Each row is a point. Before rounding, the points of a table are all equally far from one centre. They may lie mostly on one side of it. Where is the centre, to within rounding?

Points (9 x 3)
[[-6.4 -2.2 -0.7]
 [-6.3 -2.1 -0.9]
 [ 5.1  2.3  0.5]
 [-1.6 -5.7 -1.9]
 [-6.7  1.9  5.1]
 [-4.9 -2.1  8.4]
 [-6.3 -4.2  5.3]
 [-1.0  3.7 -2.3]
 [-3.1 -3.2 -3.1]]
Centre: [-0.6 -0.8  3.0]

Points (14 x 11)
[[ 0.4  2.7 -3.2  4.6  0.1 -2.4 -4.4  8.0  1.7 -2.2  6.4]
 [-1.3  4.1 -0.8  7.5 -2.8 -3.7 -3.8  3.2  1.3  1.7  3.2]
 [-6.0  0.8 -5.7 -4.7  3.6 -0.7  2.5 11.2  0.6  0.7  4.3]
 [-4.3  2.2 -6.5  1.7 -2.7 -3.3 -1.9  2.4  6.3  3.2 -1.5]
 [-3.4  1.0 -5.5  5.2 -1.4  2.1  1.0  4.1  4.3 -2.1 -0.4]
 [-1.0  2.0 -3.0  5.3 -3.6  4.7  1.6  4.8  0.4  2.0  0.9]
 [ 3.0  6.6 -4.1 -7.5  0.0 -1.6  6.4  3.1  2.9  8.5 -2.4]
 [-2.3 -2.0  3.6  2.8  2.2 -7.7  4.5  0.3  1.0 -3.0  8.3]
 [ 0.6 -5.0  1.2 -2.7 -4.8 -1.7  4.3  6.9  6.0  4.0  6.0]
 [ 8.6 -1.8  1.8 -3.3 -0.6 -0.2  3.8 -0.6  4.6 -0.7  6.0]
 [ 4.6  8.9 -1.2 -7.5 -3.9 -3.4 -1.7 -1.5  0.2  4.7  0.4]
 [ 5.8  5.2 -0.1  2.8  1.3 -1.0  5.3 -2.1  7.7 -1.2 -2.8]
 [ 1.8  2.4  1.9  0.8  1.8 -2.1  3.3  7.5 12.3  2.7 -3.5]
 [ 3.8  1.9 -1.6 -1.8  0.8  2.9 -0.9  7.2 -3.6 -7.2  0.2]]
Centre: [-0.3  4.1  1.3 -2.8  0.3 -3.1  2.9  4.1  2.1 -0.1  1.6]

Points (31 x 24)
[[ -4.7   0.6   2.1  -5.4   1.9  -1.4  -2.9  -2.8   5.5 -10.0   5.1  -2.0
    3.3   2.6   0.6   6.1   1.4  -3.7  -1.9  -6.0   3.8  -4.9  -8.2   5.9]
 [ -1.5  -0.5   1.5  -5.6   1.4  -0.5  -9.2  -1.3   2.9   0.4   3.5  -2.9
    5.2  -0.5   5.7   3.9   5.8  -4.1  -1.2  -8.0   0.8  -6.5  -2.3   6.1]
 [ -4.6  -4.0  -0.3  -7.3   1.7  -6.5  -3.6  -4.4   2.9  -2.4   4.8  -7.6
   -1.8  -2.8  -0.2   7.7   3.6  -5.7  -0.5  -4.3  -2.9  -0.9  -5.6   3.9]
 [ -4.1   2.7  -1.0 -12.6   2.9  -2.4  -7.3  -3.1   2.5  -2.6   7.3   0.2
   -0.6  -2.3   2.1   2.6   0.3  -4.3  -3.1  -0.6  -2.8  -0.9  -5.9   1.0]
 [ -2.1   0.2  -1.4  -3.5   2.5   3.8  -7.0   0.2  -2.9  -5.8   3.3  -6.7
   -3.3  -3.1  -1.3   7.0   4.2  -5.1   0.3  -2.7   0.2  -7.6   2.1  -1.8]
 [ -2.4  -0.5   2.9  -2.3   7.1   3.7  -0.8  -0.7  -3.9  -7.4   2.0   0.0
    0.9   0.4   1.8   1.6  -1.9  -4.8  -3.2  -4.6  -2.2  -0.8  -1.9  -2.6]
 [ -3.5  -3.6  -3.4   0.6  -0.8  -3.6  -4.4  -6.9  -3.6  -1.0   7.5   0.3
   -0.2  -4.1   5.0   4.9   1.1  -4.0  -5.5   0.9  -2.3  -4.9  -7.2   0.5]
 [  1.4   5.1   2.0  -8.5   2.7  -0.4  -5.7  -7.2   5.3  -1.5   5.6  -2.5
   -1.4   3.2   6.1   7.1   6.3  -3.4   2.2   2.0  -2.5  -1.7  -1.2  -2.7]
 [ -6.3   3.1   7.4  -2.6  -5.6   2.4   0.5  -3.2  -2.6  -2.7  -2.4  -1.2
    1.9   1.6   1.8   4.6   1.8  -2.6   0.9  -1.3   4.9  -3.5   3.2   1.0]
 [ -1.4  -2.4   4.5  -4.4  -0.3   2.4  -2.1  -5.1   1.1  -8.4   6.6   0.1
    1.9   2.6   0.4  -1.3  -0.1  -7.3  -4.1  -2.5  -2.4  -6.8  -0.3   2.7]
 [ -1.2  -0.3   0.1  -3.9   4.1  -1.6  -4.7  -3.1  -2.8  -2.6   3.4  -7.8
   -0.5  -1.3   2.6  -0.1   2.4 -10.4   3.3   0.2   3.0  -2.1  -4.3   0.6]
 [ -6.2  -3.4   1.8  -8.8   3.9  -0.2  -1.2  -3.7   2.4  -8.3   5.1  -2.0
   -5.6  -4.8   3.3   2.2   5.1  -0.9   1.1   3.7   0.0  -4.4  -2.2   3.0]
 [  0.5   3.8   1.2  -2.5  -0.5  -0.4  -1.8  -7.7  -1.2  -1.3   8.8   1.2
    0.5  -1.7   2.8   1.0  -3.7  -6.5   1.4  -5.4  -0.4  -6.7  -5.5  -1.6]
 [ -2.1  -3.3  -8.4  -8.1   2.2  -1.6  -3.4  -6.3   6.6  -1.6   4.9   1.9
   -4.2   0.9   7.6   2.3   1.9  -7.6  -6.4   0.7  -0.3  -3.7  -6.5   1.7]
 [ -3.7   2.3   0.0  -8.1   2.9  -1.7  -6.8  -2.8   1.7  -3.1   7.3   0.2
    0.1  -4.1   3.3   7.7   1.3  -2.1  -2.6  -1.6  -3.2  -5.7  -8.0   2.8]
 [  0.4 -10.1   5.5  -3.7  -2.0   0.1  -5.5  -7.0  -0.3  -4.4   4.6  -0.1
   -0.1   1.3  -2.0   1.2  -1.0  -3.6  -3.7  -2.9   2.8  -2.7  -4.3   3.1]
 [ -6.3   1.4   5.7  -7.2  -0.9  -1.3   0.4  -5.3  -0.2  -6.0  -0.5  -5.0
   -2.3  -0.1   3.5   8.2  -2.7  -4.2  -0.6  -2.9   0.9  -3.5  -1.3   2.7]
 [  0.9  -4.0   2.1  -6.4  -0.9   2.0  -4.0  -1.2  -0.7  -1.4   4.3  -2.5
   -0.6   0.4   4.0   6.9  -4.4  -2.0  -0.8  -3.4   3.8  -1.6  -7.6  -4.9]
 [ -3.2   0.1  -1.4  -8.9   3.8  -2.2  -7.9  -4.6   2.3  -2.1   8.2  -1.2
    3.5  -0.4   3.4   6.3   0.0  -7.9   4.0  -6.3   2.5  -7.3  -2.0   3.4]
 [  3.3  -5.8  -2.9  -5.3   0.9  -3.9  -9.6   0.2   4.4  -1.9   3.8  -0.6
    1.9   6.0  -1.8   4.4   0.7  -1.9   2.8  -4.4   1.5  -6.3  -5.7  -0.8]
 [  0.3   2.0   2.0  -8.2   0.9   5.1  -3.9  -0.6   3.1   0.3  10.6  -2.1
    2.0  -1.0  -0.7   2.2  -0.7  -5.8  -2.6  -4.6   0.2   1.5  -3.4  -4.5]
 [ -4.6   3.6  -4.4  -5.9   0.9   3.2  -5.5  -3.4   4.8  -6.3   6.3  -5.4
   -1.2  -3.9   9.2   7.0   1.7  -7.3  -0.8  -0.7   2.8  -6.4  -2.6   0.2]
 [  1.1  -2.3   1.7 -10.0   3.9   1.2  -2.9  -2.1   1.9   0.3   0.8   0.0
   -4.0  -5.6   9.0   1.9   0.7  -3.5   2.0  -3.9   4.5  -0.2  -5.6   3.5]
 [  1.8   1.5  -1.2  -8.5   1.7  -2.9  -9.8  -1.3   1.6   1.3   7.7   1.3
   -3.5  -5.5   1.2   1.2   3.7  -6.5  -2.6  -6.0   1.1   2.4  -7.5   1.9]
 [ -0.3  -5.2   0.4  -2.2   0.3   1.7  -2.9  -0.6  -0.3   2.0   5.9   9.0
   -2.9  -3.5   0.9   6.3  -6.4  -4.3  -9.1  -4.0   3.1   0.1  -4.7   4.2]
 [  1.0  -3.3  -1.9  -7.1  -0.9   3.1  -7.1  -3.1   2.3  -5.5   5.6   2.0
   -0.2  -4.6  -0.8   0.6  -0.3  -1.6  -2.7  -4.1  -3.4  -4.8  -3.7  -5.3]
 [ -3.3  -1.1   1.2  -3.6   3.9  -5.0  -0.9  -0.8   2.8  -1.3   3.1   0.2
    2.5   0.8  -2.8   1.8  -1.3  -8.6  -9.6   1.2   3.5  -0.1  -7.4   6.3]
 [ -1.2  -4.4   0.4  -7.1   4.1   1.8  -0.5  -0.7  -1.5   1.6   4.5  -1.1
    0.1   1.5  -2.4   6.8  -0.6  -4.3  -6.2   0.4  -2.6  -1.4  -6.0   4.4]
 [ -5.5  -4.0   0.1 -10.2   0.6  -2.4  -2.3  -0.9   2.3  -2.9   2.1  -2.6
   -3.9   0.6  -0.2   1.2  -2.7  -5.6  -6.7  -2.4   0.3  -5.3  -4.1   5.9]
 [ -3.8  -2.0   2.3  -7.8   6.7   3.4  -2.5  -2.5   5.0   3.1   4.7  -2.7
   -0.8  -2.6   2.3   6.3  -2.0  -2.6   0.6  -7.5   1.4  -5.5  -4.5  -0.4]
 [ -4.1  -0.9  -0.7 -10.4   1.9   3.1  -0.4   2.4   3.0  -7.5   5.4  -0.4
    2.3  -3.4  -1.2   2.4   2.0  -5.2  -2.4  -5.8   2.4  -3.5  -5.3   4.2]]
Centre: [-1.7 -0.2 -2.2  0.0  0.4 -1.5 -2.9 -2.3  4.9 -2.0  4.0  2.3 -2.4 -0.2
  1.0  4.7  1.9 -3.2 -0.6 -1.8  3.5  0.4  1.7  2.0]

Points (31 x 24)
[[ -3.8   4.2  -3.5  -4.3   3.9  -4.9  -0.5  -2.8  -1.7  -7.5   0.5   2.1
   -3.8   4.2   3.8   5.4  -1.7  -2.3   7.3  -4.3  -3.7  -1.1   0.1  -0.6]
 [ -1.1   3.1   0.5  -2.4   3.9   0.0   0.8  -4.1  -1.3  -5.7  -1.7  -4.2
    1.0   5.7  -1.2   6.8  -6.7  -4.8   8.1  -7.7  -0.5  -3.5  -1.9   2.4]
 [  4.8  -0.6   1.8  -3.8   1.8  -2.8   0.9  -8.7  -2.6  -2.9   0.9  -4.3
    5.9   5.3  -0.6   3.6  -0.3  -7.0   3.5  -7.6   2.6   3.1   0.5   1.4]
 [ -5.2  -0.9  -0.8  -3.6   5.8  -0.5   0.6  -3.3   0.3  -1.8  -2.1  -4.1
    2.7   4.1   0.0   3.3  -4.2  -6.4   5.5  -7.4   0.7  -1.1  -0.6  -5.0]
 [  0.5   3.4  -1.7  -6.9   4.7   0.2   2.6  -1.5   2.2  -0.9  -1.1  -2.5
   -0.4   5.6  -3.3   3.9  -2.7  -3.0   7.2 -10.3  -1.5   2.7   2.7   1.4]
 [ -2.5  -0.1  -1.8   1.5   0.1  -7.5   3.3  -3.6  -2.2  -6.5   1.5   1.1
    3.7   2.9  -1.8   3.4  -2.0  -3.3   9.2  -7.1  -5.1  -0.4  -1.1  -1.0]
 [ -1.6   3.5  -2.8   0.3   2.9  -4.1   3.2  -2.7   1.6  -5.7   1.2  -4.9
    0.3   7.2  -3.7   0.6  -5.9  -3.2   7.6  -4.8  -4.6  -2.8   3.7   1.2]
 [  3.5   1.1   2.5  -2.0   1.4  -5.8  -1.1  -6.0  -1.3  -4.6   1.6  -2.4
    2.0   4.2   2.7   6.8  -4.6  -6.7   8.7  -5.5  -2.4  -2.9   2.7   1.8]
 [  1.4   1.6  -3.1  -3.5   4.7  -7.4   1.5  -5.0   1.4  -1.8  -0.8  -2.3
    0.2   3.5   3.4   4.8  -6.6  -2.0  10.0  -6.2   0.1  -1.1   6.6  -1.2]
 [ -2.7   1.9  -0.8  -5.6   2.4  -4.7   6.0  -5.2   2.8  -6.4  -1.3  -4.8
   -1.7   4.0  -3.0   1.3  -1.5  -3.6   5.0  -7.7   1.2  -2.0   6.0  -1.0]
 [ -2.5   1.9  -0.9  -2.8   5.1  -1.1   2.8  -6.2   0.6  -5.2  -2.2   0.6
    3.9   4.7  -0.4   8.6  -0.7  -5.0   6.2  -9.6   3.8   3.7  -2.3   0.4]
 [ -1.2  -0.8  -0.9  -1.7   1.9  -2.0   1.2  -7.9  -3.5  -3.6   3.0  -2.4
   -0.3   3.8  -2.2   1.9  -4.6  -4.3   9.8  -9.6   1.4   3.6   3.8  -0.9]
 [  2.9   7.0  -0.6  -1.7   5.2  -5.0   3.0  -1.0   4.6  -4.5   3.2  -1.8
    1.6   2.3  -5.1   5.5  -4.2   2.2   8.8  -2.4  -2.2  -1.3   3.2   4.0]
 [  1.1  -1.8  -1.2  -2.9   0.8  -5.0   4.9  -2.5   3.1  -3.3  -0.7  -6.7
    1.1   7.3   0.3   8.5   2.1  -2.4   8.1 -10.0  -0.4   1.8   3.6   2.6]
 [  5.4  -1.9  -0.4  -3.6   5.9  -6.3   0.3  -4.5   0.7  -8.3   0.7   1.3
    0.4   2.6  -3.7   2.2  -2.3  -2.9   5.6  -7.0   0.5   0.6   2.8   6.7]
 [ -1.7   1.1   0.7  -3.3   6.1  -4.6   4.8  -7.4   2.2  -0.9   5.4  -3.7
    5.0   2.9  -1.1   4.2  -1.0  -3.4   8.4  -7.4  -1.8  -1.3  -2.5   0.7]
 [ -0.2   6.5   0.5  -1.7   5.9  -6.2  -3.0  -7.3  -4.4  -5.9   4.4  -4.2
    3.2   6.3   0.0   5.8  -2.9   0.4   6.7  -0.6   0.5  -1.5   1.7   2.8]
 [ -0.5   2.9  -0.2  -1.3   6.1  -3.5   0.4  -6.3  -0.7  -5.6   0.4  -2.7
    5.0   2.9  -1.3   3.7  -5.6  -7.0   5.1  -6.6  -0.9  -4.0  -1.6   2.2]
 [  0.3   3.2   5.6  -6.3   5.0  -4.7   4.1  -8.6  -1.3  -1.1  -0.8   1.5
    2.3   3.0  -3.4   4.6   0.1  -2.8   5.3  -8.0  -1.2  -1.8   3.4  -1.4]
 [ -5.6   3.0  -2.4  -2.6  -0.8  -0.5   2.8  -5.8   3.2  -2.2   1.7  -4.9
    2.9   8.7  -3.6   3.7  -1.8  -1.8   9.3  -8.7  -0.4   0.4  -1.7   1.9]
 [ -3.0   1.0  -0.7  -2.1   1.0  -5.7  -0.6  -2.7   2.0  -2.6   2.7  -0.9
    3.2   6.2  -6.3   3.8  -2.7  -7.3   7.7  -6.0   0.1  -2.3   0.1  -2.4]
 [ -1.7   6.1   3.4   2.2   0.3  -9.5   0.4  -8.5   0.5  -4.9   1.8  -4.9
    2.2  -0.2  -1.1   3.4  -2.1  -1.8   9.0  -2.9   0.4  -3.7   3.0   2.9]
 [ -1.3  -2.7   0.5  -4.2   6.5  -4.4   2.8  -6.3   2.1  -6.6   1.9  -3.2
   -1.6   7.4  -0.2   6.9  -5.4   1.2   7.8  -6.7   0.3   3.5  -1.7  -0.5]
 [ -1.5   3.3  -0.6  -0.8   2.5  -3.2   1.6  -5.9   4.2  -8.1   0.2  -4.5
   -0.4   9.3  -1.8   5.3  -0.2  -0.7   4.9 -11.7  -1.6  -1.8   0.7   0.4]
 [ -2.2   4.0  -1.2  -3.2   4.0  -5.1  -0.3  -1.6   0.8  -5.3  -1.6  -2.6
    0.0   3.6  -1.9   1.0  -2.5  -2.4   3.7 -13.3  -0.9   1.8   0.1   2.0]
 [ -3.0   2.7   0.7  -0.4   7.4  -8.7  -1.3  -1.0  -0.2  -5.5  -1.1  -2.8
    3.7   5.8   0.2   5.9  -1.0  -5.4   6.9  -5.8  -1.3  -1.8   2.5   1.7]
 [ -2.1   2.6  -0.2  -3.5   7.2  -4.1   6.2  -2.4   0.4  -3.5   1.3  -3.4
    3.8   7.1  -2.2   1.6  -1.1  -5.1   7.8  -7.1  -1.0   0.2   2.9  -0.6]
 [ -2.1  -0.6  -3.2  -6.3   5.9  -4.1   0.7  -7.2   0.2  -5.0   0.5  -3.4
   -0.7   3.3  -3.0   2.0  -5.8  -1.9   8.4  -6.2  -0.9   0.1   3.3  -2.2]
 [ -1.3   2.4  -4.2  -4.5   2.9  -1.3   0.5 -10.2  -0.3  -5.6   0.1  -3.2
    0.6   3.6   0.4   6.2   0.2  -6.1   8.0  -7.8   1.5   0.0   1.5  -1.9]
 [ -2.4   2.3  -0.9   4.5   6.0  -2.5   1.8  -4.9  -0.5  -5.7   1.4  -6.2
   -1.5   3.6   3.5   3.9  -1.3  -2.5   6.7  -7.9   0.9  -5.9   7.4  -0.4]
 [ -2.2  -1.5  -1.0  -5.6   1.5  -9.1   1.3  -6.7  -0.2  -2.1   1.2  -6.0
    1.3   5.1  -1.8   6.6  -1.8  -5.1   8.3  -2.3   3.5  -3.8   2.8   3.1]]
Centre: [ 0.3  0.0  0.0  0.9  1.4 -1.8  0.9 -4.0  0.7 -1.0 -0.6 -0.9  0.0  3.4
  0.1  3.1  0.5  1.6  3.8 -2.3  1.7 -0.5  0.8  1.5]
